Every row gives one point. Each copy is the shape, with its points in the same order, turned, moved and blurred by noise. Is it also mirrored, or only turned?
In the rows, zero is written as 128.

Shape (7 x 3):
[[114  77  89]
 [ 97 111 208]
 [115  94 120]
 [131 154  76]
 [200 153 220]
 [136 177  96]
 [123  75 141]]
Copy 1 (7 x 3):
[[178 165 176]
 [137 133  47]
 [163 159 150]
 [110 185 187]
 [ 77  51  97]
 [ 83 159 185]
 [179 132 125]]
Copy 1 is: only turned
Copy 2 (7 x 3):
[[159  87 174]
 [ 33  96 153]
 [126 100 159]
 [164 139 109]
 [ 31 208 167]
 [142 156  97]
 [107  96 184]]
Copy 2 is: only turned

Shape (10 x 4):
[[124 128 116 142]
 [170 122  93 134]
 [141 225 153  74]
 [107 215 161  63]
 [125 109  98 191]
 [155  92 190  78]
 [ 66  72 135 118]
 [ 94  91  93 134]
 [163  75 183 137]
 [192 128 197 128]]
Copy 1 (10 x 4):
[[122 131 141 141]
 [132 173 107 135]
 [216 117 164  64]
 [207  80 170  71]
 [ 80 160 154 161]
 [210 105 114 191]
 [109  60 127 186]
 [ 91 103 114 157]
 [175 143 134 219]
 [215 164 155 183]]
Copy 1 is: only turned
Copy 2 (10 x 4):
[[125 121 166 130]
 [ 86 106 155  98]
 [114 118  53 183]
 [149 112  59 194]
 [106 136 217 122]
 [172 138  93  67]
 [204 108 186 113]
 [154  92 197 118]
 [149 171 141  56]
 [118 184  93  80]]
Copy 2 is: mirrored
Copy 3 (10 x 4):
[[130 108 131 139]
 [156 146 147 162]
 [134 177 167  37]
 [101 171 141  32]
 [146  72 154 180]
 [165 166  47 107]
 [ 82  92  64 148]
 [ 94  99 108 175]
 [189 118  59 134]
 [217 152  97 106]]
Copy 3 is: only turned
Copy 4 (10 x 4):
[[137 107 100 110]
 [150  84 111 153]
 [218 197 121 138]
 [197 214 132 112]
 [117  71  66 104]
 [193  99 194  79]
 [ 89 116 149  51]
 [ 90 104 116 101]
 [186  55 147  71]
 [234  82 141  92]]
Copy 4 is: mirrored

Shape (14 x 8):
[[132 112  47 172  99  64 156 209]
 [114 192  77 119 171  81 186 101]
 [124 126  51 148 109  73 174 159]
 [156 126 140 135 123 125 166  88]
 [101 171 153 181  98  56 119  70]
 [ 75 198  76 179 178 143 138 154]
 [186 222  54  47 116 135 156  95]
 [118 121 109  82 118 173 172 113]
 [184 108 152  96 113 175 112  85]
 [135  83  49 139  96 101 183  85]
 [213 104 148 219 112 107 102  90]
 [222 187 138  85 111 107 149 135]
 [159 124 136 191 157  58  66  83]
 [168 169 126 221 116 172  85 174]]
Copy 1 (14 x 8):
[[114 149  81 130 182  22 169 140]
 [ 92  64 116 173  91 115 185 174]
 [104 116  84 127 145  53 174 139]
 [ 98  98 130  87 112 152 122 143]
 [ 78 139 197  94  53  85 163 157]
 [120 173 103 195 105 137 201 182]
 [180  21  73 150  66 121 118 186]
 [150  90  94  78 129 176 171 151]
 [167 102 143  70 117 186  94 119]
 [ 95  87  67  82 115  96 168  84]
 [ 91 173 168  95 112 114  52  92]
 [154  63 134 116 125 109  64 196]
 [105 149 213 149  97  92 112  86]
 [151 231 123 135 126 126  87 166]]
Copy 1 is: only turned
Copy 2 (14 x 8):
[[160 127 140 195 117  40 155 197]
 [ 88 109 115  78 140  64 209 133]
 [128 118 141 170 138  60 176 164]
 [120 106 174  97 122 125 139  97]
 [ 92 147 119 121  49  72 147  60]
 [ 83 178  92  81 106 101 165 202]
 [135  32  98  87 130 159 249 135]
 [126 101 128 112 182 165 138 124]
 [132  62 164  95 110 190 100 101]
 [ 89  91 185 184 157  99 172 121]
 [125 104 229 120  26 116 105 116]
 [199  50 141  73  93 123 180 114]
 [ 76  89 165 103  21  62  98 119]
 [156 161 155 105  26 156 120 197]]
Copy 2 is: mirrored

Shape (13 x 9):
[[ 76 172 177 127 224  88 127 167 173]
 [142 105 120 122 144 147 134  57 131]
 [160  90 122 195  95 110 177  48 152]
 [120 136  83 155 137 111 111 104 124]
 [130  88 109 115  89  90 121 102 109]
 [ 82 195 149  83 170 149 157 208 182]
 [149  64 164 169  82 134 112  83 127]
 [170 135 101 170 119 138 112 129 116]
 [155  62 104 162 122  78 186  83 152]
 [ 69 208 175 105 154 119 153 126 136]
 [ 97 167 164 115 195 136 169 177  87]
 [ 57 169 152 157 154  95 170 154 145]
 [103  54  94 173 106 161 132  76 123]]
Copy 1 (13 x 9):
[[ 69 153  52 108 144 134 113 239 108]
 [109 171 146 153 110 125 116  91  99]
 [ 98 120 150 147  83  51 102  67 155]
 [ 95 114 117 119 115 146 148  99 129]
 [134 113 168  95 141 115 118  89  97]
 [158 148  33 144 193 139 145 229 122]
 [144 126 185 119  61 104  81 110 133]
 [135 124 115 105 105 150 117  95 157]
 [101 120 135 102  94  34 122  77 109]
 [ 89 120  88 168 187 148  94 199 117]
 [134 114  37 133 155 147  68 180  76]
 [ 91  82  68 148 148 115 115 192 119]
 [140 107 157 161  50 108 146  91  92]]
Copy 1 is: mirrored
Copy 2 (13 x 9):
[[ 68   7 129  92 161 160  81 118 144]
 [102 152 181 123 141 106 142 150 104]
 [ 85 174 210 101  65  98 121 183 152]
 [ 86 128 123 124 128 114 153 177 151]
 [ 74 185 146 124 122 167 154 145 147]
 [144  22  79  94 122 189  98 102 108]
 [ 95 182 203 173 104 144 103 160 152]
 [ 87 143 109 163  91 106 126 165 136]
 [ 52 177 186  72  80 137 117 190 124]
 [129  54 131  86 146 137 118  71 167]
 [105  90  81  88 161 133  54  89 132]
 [108  62 122  66 129 154  87 132 189]
 [128 187 175 131 139 131 120 217 143]]
Copy 2 is: only turned
